Rows are points. The last column is the point's height on a tilted bowl or saddle (a function of degree 2), plus a little noise. Count its main directions that bend up, bend down and stay straight.

Points:
[[ -1  76 -52]
 [ 40   5 -30]
 [ 67  37 -84]
 [  8 -22  -9]
 [-13 -24  -4]
 [ 12  36 -21]
 [-47  14  -2]
 [-21  11   2]
 [-60   9  -8]]
Directions: 0 up, 2 down, 0 straight

Points, 11 rows:
[[  27  -38  -24]
 [  -8   -5  -42]
 [ -19  -36  -37]
 [  33  -55  -18]
 [  15   11  -34]
 [  35  -40  -18]
 [-101  -10   30]
 [  -3   53  -48]
 [  16  -14  -32]
 [  -7  -29  -38]
 [ -32   31  -52]]
Directions: 1 up, 0 down, 1 straight

Points, 11 rows:
[[ 49   0  20]
 [-47   0  13]
 [-17  69  14]
 [ 23   5   5]
 [-11  26  -3]
 [  2 -43  39]
 [ 28 -72  92]
 [-54 -36  37]
 [-16 -38  31]
 [ 41  16   9]
 [-10 -32  25]]
Directions: 2 up, 0 down, 0 straight

Points (17 x 4):
[[ -7  -5  23   2]
 [ 57  21 -12 -10]
 [-64   9 114 121]
 [ 26 -22 -12 -11]
 [-64  11 -29  -6]
 [ 36  -5  -8 -15]
 [ -6 -18  -1  -2]
 [ 26 -73   9 -10]
 [ 58   4  -8 -18]
 [ 19   4   4 -12]
 [-74  28 -17   5]
 [-35 -25  13  21]
 [ 31  -1  42 -30]
 [-26  -5  54  26]
 [ 48  52  24 -15]
 [  9 -22 -31  -7]
 [ 19  48  -9  -5]]
Directions: 2 up, 1 down, 0 straight

Points (15 x 4):
[[  23   -3   62  -39]
 [ -15   39   -1   -8]
 [  35   32   13  -18]
 [  56  -13   12  -15]
 [ -27   75   37  -62]
 [   1   26   -8    0]
 [  32  -26   18   -8]
 [  22  -18  -42   -8]
 [ -22  -34    1  -12]
 [  -3   15   22   -8]
 [ -48  -54    1  -44]
 [ 107  -45  -61 -100]
 [ -22   16  -54   -9]
 [ -32  -22   18  -19]
 [ -17  -14   32  -18]]
Directions: 0 up, 3 down, 0 straight

Points (22 x 5):
[[-15   0  53 -16 -11]
 [ 22 -49 -26  15 -37]
 [ 45 -38   9  18 -50]
 [ 10 -29  37 -34 -41]
 [-59 -26 -49  -3  30]
 [ 17 -54 -81   5 -21]
 [-10 -12  24   2 -18]
 [ 27   1  -1  38 -11]
 [-56   9 -27  39 -43]
 [ 21 -41 -20   8 -32]
 [  9  65  13  -7 -41]
 [-40   8  44  -3  -9]
 [  4 -11  -1  50 -34]
 [ 15  16  -1 -52 -33]
 [ 22   1 -35  75  -1]
 [ 59   2  17  51   1]
 [-77  -2  32 -74 115]
 [ -9  22 -72   1  -3]
 [ 14  12 -47 -14  -6]
 [-52 -74 -58  27   2]
 [-16  -9 -27 -59 -11]
 [-48  22 -13 -25   5]]
Directions: 1 up, 2 down, 1 straight

Points (24 x 5):
[[ 47  27   8  19  11]
 [-94 -72  58  -4  62]
 [  3  38  20  28  -8]
 [-50   9 -36 -33   3]
 [ 23  23  21  18  -2]
 [-13 -73  10  22  30]
 [-26 -36  10 -56  36]
 [-39  -4  30  18  -6]
 [ 30   3   9 -29  15]
 [ -4  47 -39   3 -16]
 [ 66 -95  -7 -54 117]
 [ 25  -2 -39  -4  12]
 [ 25  -7  10  26   3]
 [ 32  -6 -32 -31  26]
 [ -6  -5  97 -36  21]
 [ -8  -4 -14   1  -4]
 [ 63  54 -29  20  27]
 [  6   7 -54  -7   2]
 [ 11 -34  39   7   4]
 [ 74 -19  31 -16  40]
 [  6 -10  -5  -8   3]
 [-11 -49 -38  12  28]
 [-34  37 -19  16 -19]
 [ 26 -21 -27 -82  72]]
Directions: 3 up, 0 down, 1 straight
